Each row of a before or after table is a point. The points were changed in one or more steps. Then noise was added and the rows were shuffled. The steps act on columns, c1 being the first. Name the steps. A step turns or swaps two columns, mirrors them in a line or flattens them onto one, adds a multiple of one to another, or multiplies or shifts one. Angles are multiples of 10 degrees, from the lower column toward the higher: turns from -170 to 170, lines from 10 to 170 but not 90. Use the fewest steps. Two steps may share a column if one is a turn and the other turns, adds or multiplies; they go together, in the order done. Otherwise the lowest column goes first.

Before (11 x 2)
[[-0.5 -5.3]
 [ 7.1 -2.6]
 [-0.3  4.5]
 [10.4  5.0]
 [ 2.9  2.5]
 [ 2.2 -3.0]
 [ 9.4  3.0]
 [-1.9 -2.9]
 [ 4.1  0.2]
 [ 3.2 -3.0]
 [ 7.3  8.0]]
After (11 x 2)
[[-2.8 -3.9]
 [-5.4 -7.0]
 [-2.1  3.3]
 [ 4.4  3.9]
 [-6.8 -3.7]
 [ 2.2 10.7]
 [-1.6 -3.8]
 [ 2.2 -3.2]
 [ 5.5  6.3]
 [-5.4  5.7]
 [-0.8  0.2]]
Steps: shift c1 by -5.0; multiply c2 by 1.3

Before (11 x 6)
[[  1.1   0.7   1.6   2.9  -1.9  -0.6]
 [ -9.5   0.5   1.9 -19.5   0.9  -8.6]
 [  3.8   1.7   0.5   1.7  -1.3   0.2]
 [  2.6   4.9   2.8   0.9  -0.8   0.0]
 [  3.8  -0.7   1.7  -0.2   8.3  -6.1]
 [ -2.4   4.6   0.6   4.4   1.5  -1.0]
 [  0.7   6.7   0.6  -1.4   7.5  -1.2]
 [  2.2   0.6  -0.7   2.6  -0.6 -11.9]
 [  1.7  -0.4   1.4   3.0  -0.3   0.9]
 [  1.4   6.2  -5.9  -0.3  -1.4   0.0]
 [ -0.2   5.3   2.6  -6.2  -1.1  -7.5]]
After (11 x 6)
[[ -6.4  -0.7  -2.0   1.1   3.2   3.3]
 [  1.5  -1.5  -2.0   3.9  -0.4   1.7]
 [  0.0  -5.7   1.6   1.6   0.3   2.1]
 [ -0.5  -3.6   3.0   5.3   0.4  -2.0]
 [-11.9  -0.4   1.2   4.0  -0.6   2.0]
 [ -8.2  -1.3  -0.9 -18.5   0.6  -9.6]
 [ -1.0  -5.0   4.4  -0.7   3.0   1.0]
 [  0.6   0.1   8.2   0.7  -0.9   1.6]
 [ -0.4  -1.0   0.9   3.7  -0.7   4.5]
 [ -1.0  -0.6  -1.2   3.6  -1.1   1.0]
 [ -8.1  -5.7   2.4  -5.2   0.4   0.1]]
Steps: swap c1 and c6; turn c2 and c3 by 130 degrees; shift c4 by 1.0; multiply c5 by 0.4
